Each point is reached from the start by the listed moves, each made once or not at all, plus a little noise. Is the number of moves made odd or even? Then give how often each move was made.
(in the rows, 128 means zero)

Moves:
(1): [187 157  87]
(2): [ 77 162 131]
(3): [165 152 169]
Start: [105  69 112]
Points:
[165 101  73] => odd (1, 0, 0)
[105  68 117] => even (0, 0, 0)
[142  94 157] => odd (0, 0, 1)
[111 133  75] => even (1, 1, 0)

Moves:
(1): [153 132 137 130 109 105]
(2): [135 169  95 108 151  96]
(3): [129 120 155  96 147 124]
(4): [132 162 133 158 135 148]
(5): [175 105  80 107 140 137]
(6): [123 168 120  82  80 163]
Start: [129 117 143 102 125 162]
Points:
[178 171  69  89 166 158] => odd (0, 1, 0, 1, 1, 0)
[130 196 104  36 102 162] => even (0, 1, 0, 0, 0, 1)
[180 176  56   9 106 174] => odd (0, 1, 0, 0, 1, 1)

Moves:
(1): [170 107 103 120 116 100 115 120 166]
(2): [134 163 122  98  89 132 179 115 138]
(3): [161 115 166 157 128 156 135 144 162]
(4): [100 134 137 163  98 102 170 126 137]
(5): [141 155  92 143 157 146 128 138 143]
(6): [136 131 100 149 114 151 117 108 126]
(7): [122  75  97 123 139 161 170 114  92]
(8): [105 127  92  94  98 142 108 164 135]
(9): [108 113 122 106 131 127 127 109 152]
Start: [104 116 149 129 125 129 148 124 125]
Points:
[136 135  86 160 110 215 124 168 175] => even (0, 0, 1, 0, 1, 1, 0, 1, 0)
[126  29  59 116 112 157 167  62 147] => even (1, 0, 0, 0, 0, 1, 1, 0, 1)
[ 94  67 106  66  68 205 227 130 164] => odd (0, 1, 1, 0, 0, 0, 1, 1, 1)
[130  97 109 117 128 210 249 102 173] => odd (0, 1, 1, 0, 1, 0, 1, 0, 1)
[130  12  90  90  95 175 167 134 189] => odd (1, 0, 1, 0, 0, 0, 1, 1, 1)
[ 85  63  51 110  92 199 163 126  94] => odd (0, 0, 0, 0, 0, 1, 1, 1, 0)

Moves:
(1): [142 139 104 117 135 119 103 153 136 128 154 119]
(2): [133 130 126 138 105 125 122 135  88 130 124 125]
(3): [113 119 176 108 143 110 111 151 110 143 134 128]
(4): [132 135 138 155 111 113 100 117 138 111 109 155]
(5): [118 152 130 132 144 110 146 121 114 142 147 161]
(6): [130 121 148 154 146 145 109 122 112  95 151 118]
(7): [156 128 148 145 121 140 154 149 139 137 135 124]
(8): [113 120 123 138 137 140 129 158 118 129 111 153]
(9): [126 158 119 137 141 144 118 148 132 127 109 113]
(10): [176 129 117 133 135 145  93  94 111 162 129 139]
(11): [ 98 126 131 141 117 144 120 131 141 143 157 115]
(12): [125 163 147  93  99 163 144 123 138 109 155 154]
Start: [153 128 109 140 158 132 121 131 104 102 144 100]
Points:
[206 156  77 188 190 183  28 173  33 104 153  99] => even (1, 1, 0, 0, 0, 1, 0, 1, 1, 1, 0, 0)
[136 146 218 141 144 197 119 166 103  89 235  98] => odd (0, 0, 1, 0, 0, 1, 1, 0, 0, 0, 1, 1)
[131 197 138 165 141 158  75 130 114  62 249 154] => even (1, 0, 0, 1, 1, 1, 0, 0, 0, 0, 1, 1)

Moves:
(1): [131 124 128 143 129 115 128 121 131 138 125 135 116 125 110 122 125 133
 135 135 121]
(2): [130 154 131 117 139 128 120 136 130 121 116 116 123 128 126 137 134 130
 142 136 141]
(3): [121 123 147 137 126 135 121 124 158 124 119 129 134 131 115 132 148 135
 138 128 121]
(4): [104 149 121 126 132 119 122 123 128 133 123 131 135 129 138 137 137 144
 126 100 144]
(5): [126 126 137 120 157 123 124 129 121 148 134 120 118 122 129 138 123 111
 120 119 139]
(6): [126 122 112 133 148 160 124 138 137 136 120 121 122 136 126 111 105 133
 128 127 120]
(7): [133 129 126 124 132 126 141 126 139 116 121 143 131 120 122 117 115 125
 127 126 138]
(8): [127 126 148 129 126 126 125 141 114 136 126 126 129 124 125 122 113 120
 136 131 132]
(9): [131 124 122 120 132 127 130 138 139 131 130 130 131 119 132 124 132 134
 131 121 123]
(10): [129 131 134 118 117 131 127 114 119 145 116 138 134 116 136 134 115 138
 134 119 136]
(11): [138 134 140 120 134 130 124 134 135 120 132 135 128 126 125 132 137 149
 128 120 138]
(12): [136 131 133 124 132 138 129 132 125 143 127 141 138 134 124 131 137 133
 133 129 121]
(13): [133 127 128 132 127 117 124 126 121 121 139 126 146 125 131 134 124 124
 130 130 130]
(14): [141 152 138 113 115 124 131 144 148 127 129 123 123 146 136 129 111 124
 124 142 119]
(15): [138 129 121 132 143 124 127 129 135 127 122 127 120 134 155 122 141 129
 119 120 129]
(16): [129 119 121 140 143 119 146 130 119 143 141 110 130 136 140 129 139 130
 135 129 132]
(17): [130 136 124 124 121 126 120 119 120 140 126 120 127 127 122 123 130 126
 120 123 124]
(18): [126 119 127 127 127 121 127 133 131 131 115 124 133 134 116 133 126 138
 127 127 126]
(19): [123 122 141 118 153 115 131 128 120 124 130 122 121 139 127 129 124 130
 153 119 128]
(20): [115 124 134 119 127 124 118 128 123 139 128 127 130 128 127 124 126 130
 127 138 131]
Start: [143 115 135 140 153 128 139 156 135 138 132 132 134 137 127 129 139 103
 130 131 113]
Points:
[134 124 163 112 249 134 150 173 111 201 118 139 140 140 140 131 105 135
 170  69 163] => even (0, 0, 0, 1, 1, 1, 1, 1, 0, 1, 1, 1, 0, 0, 0, 1, 0, 0, 1, 0)
[143 105 132 164 213 115 134 166 177 156 100 109 137 153 116 109 142 125
 152 144 118] => even (1, 1, 1, 0, 0, 1, 1, 0, 0, 0, 0, 0, 1, 0, 1, 1, 0, 1, 0, 1)
[169 154 189  88 210 104 126 190 126 188  97 115 121 162 150 153 107 106
 167 122 129] => odd (0, 1, 0, 0, 1, 0, 0, 1, 0, 1, 0, 1, 0, 1, 1, 0, 0, 1, 1, 0)
[173 104 162 135 244  68 151 170 121 174 150 120 123 125 139 115 133 103
 154  95 139] => odd (1, 0, 0, 0, 1, 0, 1, 1, 1, 0, 1, 0, 1, 0, 1, 1, 1, 0, 1, 0)
[147  89 127 135 208 118 116 156 140 203 110 130 133 124 137 120 103 120
 126 115 114] => odd (1, 0, 0, 0, 1, 1, 0, 0, 1, 1, 0, 0, 1, 0, 1, 0, 0, 1, 0, 1)
[163 134 137 124 227 136 132 175 116 161 139  99 145 164 125 131 144 135
 175 117 123] => even (0, 1, 0, 0, 0, 1, 0, 0, 0, 0, 1, 1, 1, 0, 0, 1, 1, 0, 1, 0)
[131 173 165  91 245  79 129 183 137 167 132  87 110 172 180 154 159 127
 151  99 158] => odd (0, 1, 0, 1, 1, 0, 0, 0, 0, 0, 1, 0, 0, 1, 1, 1, 0, 0, 1, 1)
[132 134 182  80 220 127 121 180 189 188 101 151 165 151 117 142 109 160
 165  81 133] => even (0, 0, 1, 1, 1, 1, 1, 0, 1, 1, 1, 1, 1, 1, 0, 0, 0, 1, 1, 1)

Moves:
(1): [136 131 117 146 124 146 130 136 105 125 138 137 103 125 135 124 148 150
 142 129 142 125 144 135 140]
(2): [125 127 136 138 128 139 128 121 121 118 135 132 148 123 118 127 128 155
 118 131 116 128 114 133 117]
(3): [137 132 135 115 134 132 143 129 116 132 133 108 120 150 122 119 161 124
 146 118 161 128 139 116 122]
(4): [118 138 121 148 111 132 128 142 153 115 140 131 121 119 118 127 112 122
 107 145 138 133 114 147 127]
(5): [113 133 123 132 134 122 117 124 127 120 116 143 145 128 127 130 110 137
  83 158 124 111 126 144 137]
(6): [129 116 132 117  99 131 103 128 120 125 125 141 125 146 112 101 147 114
 122 140 118 127 152 129 149]
(7): [135 135 103 139 126 103 128 112 106 141 135 126 104 130 135 101 140 156
 127 114 126 136 128 139 128]
(8): [128 132 109 118 126 122 122 132 104 129 126 123 121 131 126 133 154 141
 120 124 105 112 112 113 127]
(9): [135 127 133 141 128 126 153 137 110 124 140 135 151 136  99 146 138 108
 131 128 132 128 140 104 138]
(10): [114 122 121 126 118 128 105 117 136 115 106 109 121 125 141 129 120 120
 109 120 142 139 148  89 125]
(11): [126 110 132 116 129 137 133 137 127 141 133 126 140 128 137 126 122 117
 133 122 138 126 123 110 130]
(12): [130 147 146 134 115 117 136 133 121 117 134 138  94 112 118 118 114 137
 125 133 138 129 142 123 124]
(13): [115 121 139 130 136 118  93 128 142 132 106 125 134 119 132 126 140 100
 103 135 132 149 132 127 139]
(14): [138 128 129 129 111 134 132 142 121 133 124 123 123 120 135 138 119 127
 133 151 131 143 133 136 117]
(15): [132 129 134 116 127 130 114 138 123 129 113 129 139 126 143 106 129 103
 110 105 122 135 136 131 145]
(16): [126 123 137 130 135 131 125 124 124 120 127 114 116 140 121 130 119 112
 122 131 134 128 119 120 128]
(17): [123 124 143 125 118 133 151 119 124 114 136 145 126 130 135 141 145 121
 127 127 125 127 127 127 135]
(18): [124 130 120 121 143 128 137 135 138 111 137 112 133 121 120 128 122 142
 128 137 132 140 118 137 129]
(19): [135 130 134 124 119 139 126 156 128 147 133 144 130 158 144 117 135 118
 138 137 108 140 142 116 120]
(20): [129 121 132 138 121 113 138 137 123 129 134 116 121 115 138 121 129 133
 150 124 137 109 140 135 108]
(21): [124 130 121 116 141 122 111 134 119 120 138 133 137 122 128 143 117 117
 133 127 133 136 132 132  97]
(22): [115 139 136 118 133 143 130 125 130 144 135 131 131 117 136 108 136  94
 127 128 121 136 148 127 140]
(23): [121 146 137 127 130 114 115 110 137 106 147 108 130 120 129 140 113 148
 125 122 139 127 117 139 147]
(24): [ 99 129 120 121 121 123 128 136 107 148 107 134 137 131 140 128 115 127
 160 120 123 139 122 125 115]
Start: [138 126 121 127 146 109 106 168 136 132 110 128 146 142 119 107 141 119
 140 138 105 143 132 121 105]
Points:
[ 58 149  97 143 126  81   7 203 109 107  90 107 123 136 159 116 117 108
  90 178 129 157 145 107  75] => even (1, 0, 0, 1, 1, 0, 0, 1, 0, 1, 0, 0, 1, 0, 0, 1, 0, 0, 1, 1, 1, 0, 1, 1)
[122 124 129  99 131  96  75 178  74 131 120 131 112 158 148  78 209 115
 111 116 120 186 161  41  60] => odd (0, 1, 1, 0, 0, 0, 1, 1, 0, 1, 1, 1, 1, 0, 0, 0, 1, 0, 1, 0, 1, 0, 0, 0)
[134 167 153 155 116  89 140 191 145  67 173  73 113 101  92 101 116 183
 147 175 178 157 127 161  70] => even (0, 1, 1, 1, 0, 0, 0, 0, 0, 0, 0, 1, 0, 1, 0, 0, 0, 1, 0, 1, 0, 0, 1, 0)
[ 81 153 180 135 120  69 105 191  67 144 125 170 182 124 157  50 141  79
 104 129  92 177 178 109 137] => even (0, 1, 0, 0, 1, 0, 1, 0, 1, 0, 1, 1, 1, 0, 1, 0, 1, 0, 1, 1, 0, 1, 1, 1)
[ 67 123 106 113  88  94  24 208  97 107 111 136 188 152 140  91 107 133
 105 173  89 134 141  94  69] => even (0, 1, 0, 1, 1, 1, 0, 1, 0, 1, 1, 0, 0, 0, 0, 0, 0, 0, 1, 1, 1, 0, 1, 1)
[113 119 142 109 111 133 103 208  88 179 108 159 163 203 104  66 158  21
 169 159  75 178 186  71 126] => even (0, 0, 0, 0, 0, 1, 0, 0, 1, 0, 0, 0, 0, 0, 0, 1, 0, 0, 1, 0, 0, 1, 0, 1)
[121 143 147 137 136  98 141 198  42 163 123 151 149 196 107  68 138 127
 143 148 126 157 145  68  83] => even (0, 1, 1, 0, 1, 0, 1, 0, 1, 0, 1, 1, 0, 0, 0, 1, 0, 0, 1, 0, 0, 0, 0, 1)
